Every row gives one point. The last column is the point's height on a tilted bowl or saddle (a function of degree 2), plus a little noise. Count its main directions that bend up, bend down and stay straight.
In the rows, 100 means zero.

Points:
49	118	96	129
107	131	117	110
173	79	167	173
160	83	70	148
111	91	67	112
142	137	144	137
82	78	86	102
79	86	116	104
121	85	126	107
127	123	93	107
36	128	108	153
116	98	125	108
125	98	144	121
89	70	109	98
111	121	59	113
157	71	150	142
185	126	75	160
Directions: 2 up, 0 down, 1 straight

Points (24 x 5):
64	161	105	105	151
92	98	110	49	100
169	99	111	55	133
130	75	128	113	93
125	146	78	91	113
26	139	83	102	159
55	134	124	112	133
90	102	92	73	89
114	165	126	82	150
83	95	109	107	89
96	125	53	149	128
129	74	70	110	92
99	68	133	96	94
121	109	99	120	89
101	68	80	51	106
107	46	132	56	121
107	160	68	108	131
162	172	134	133	189
185	107	92	109	121
60	111	129	68	111
110	123	131	45	121
114	134	49	72	114
109	107	114	66	94
32	30	134	113	164
Directions: 4 up, 0 down, 0 straight

Points (49 x 7):
113	124	126	104	87	149	119
86	142	89	90	119	74	86
97	51	144	100	65	67	89
64	106	132	54	145	93	106
84	69	108	108	91	55	113
82	127	55	126	96	90	101
55	90	78	93	119	108	123
153	76	52	125	119	88	84
86	33	68	63	85	59	53
170	67	76	81	146	82	39
107	124	82	115	153	91	69
39	90	120	106	108	95	133
123	108	113	102	47	95	125
66	102	68	129	93	78	112
69	98	125	56	95	68	105
95	59	107	66	102	145	86
77	114	88	114	72	98	107
139	76	89	91	85	101	117
124	109	59	94	58	113	131
55	78	111	78	96	88	116
122	84	111	124	89	57	107
95	69	112	66	80	130	90
110	116	116	68	111	195	87
126	86	78	84	53	76	110
85	124	162	124	90	133	96
114	138	124	63	74	109	76
54	96	56	65	84	72	104
111	95	136	146	126	133	102
137	51	79	48	109	113	44
116	91	113	102	83	160	141
70	89	93	123	81	132	114
99	78	142	159	101	87	85
94	104	121	83	69	83	104
136	62	81	108	90	119	118
93	180	100	37	79	46	5
85	70	113	123	141	42	125
121	52	82	112	89	141	119
94	117	68	75	114	130	85
102	116	57	72	113	132	80
62	157	133	99	100	89	67
114	99	109	89	125	76	102
106	89	83	127	133	121	102
98	113	95	76	75	108	100
127	86	110	108	125	70	101
81	74	129	86	60	151	103
88	63	50	117	102	124	107
93	124	61	112	89	106	107
146	96	128	97	112	162	131
99	98	141	82	102	114	108
Directions: 1 up, 3 down, 2 straight

Points:
104	66	109	117	135	104	76	79	108
125	115	83	131	36	12	90	133	105
103	73	77	121	144	94	82	102	106
107	85	73	74	82	164	68	128	145
68	90	163	42	57	63	83	84	93
134	177	154	71	85	106	144	64	125
133	97	55	118	129	41	114	68	128
45	63	127	118	96	119	70	123	96
80	71	95	130	139	54	108	34	153
104	102	103	48	140	107	68	80	123
93	106	151	131	98	114	96	134	105
58	83	116	89	78	96	96	76	118
130	106	79	129	79	108	109	106	90
96	86	64	53	104	95	97	97	116
105	95	150	94	123	150	101	137	119
146	177	92	71	133	106	142	123	125
103	104	106	57	126	94	74	102	117
148	104	142	57	76	110	157	147	121
24	125	72	129	90	138	109	140	87
27	74	134	159	97	95	164	34	139
84	109	145	86	41	35	107	111	104
117	88	58	139	77	79	91	119	85
57	109	102	141	98	81	117	52	118
119	110	101	58	113	84	162	122	99
124	66	106	139	70	78	80	104	84
23	62	135	157	76	64	53	106	83
120	98	146	64	152	62	100	156	111
87	66	104	125	74	167	32	108	163
73	113	63	42	95	77	52	106	143
40	141	144	64	97	109	103	91	87
142	99	87	112	72	65	74	105	112
86	52	112	88	63	94	94	87	116
108	95	104	86	111	139	101	94	119
125	127	75	102	97	96	157	95	87
36	104	80	158	70	127	86	77	118
34	147	98	84	82	102	121	127	89
84	92	128	142	106	152	61	107	102
63	28	114	93	115	114	70	110	96
110	135	95	71	78	119	150	71	99
87	168	119	127	126	127	88	132	102
126	95	74	129	87	91	45	124	118
72	112	176	89	67	41	106	160	112
86	88	158	111	84	82	51	40	123
155	114	101	78	124	95	128	83	115
88	86	57	104	54	106	108	65	132
74	126	84	147	100	122	106	123	88
70	49	105	110	91	143	110	114	120
130	45	108	142	121	31	86	103	46
100	40	102	92	41	135	103	37	195
78	90	102	76	133	113	126	129	102
113	115	117	174	43	113	95	44	108
122	136	138	141	80	55	100	96	108
105	85	66	53	55	125	87	97	138
106	81	124	180	142	75	146	29	114
77	46	97	68	69	135	54	72	179
90	98	129	101	109	110	82	104	106
83	120	83	97	94	147	88	97	114
120	121	120	128	116	31	119	116	114
89	118	67	127	84	73	108	5	163
99	97	137	83	186	118	97	73	118
141	104	115	124	136	77	88	55	115
184	96	93	165	74	157	112	98	71
105	139	94	111	133	86	103	178	128
76	45	35	114	83	109	99	114	108
74	97	30	132	117	66	192	168	46
131	64	130	80	85	92	124	74	103
128	110	59	71	67	129	108	80	118
117	83	76	128	26	78	123	127	67
103	86	129	87	61	130	110	108	126
Directions: 3 up, 3 down, 2 straight
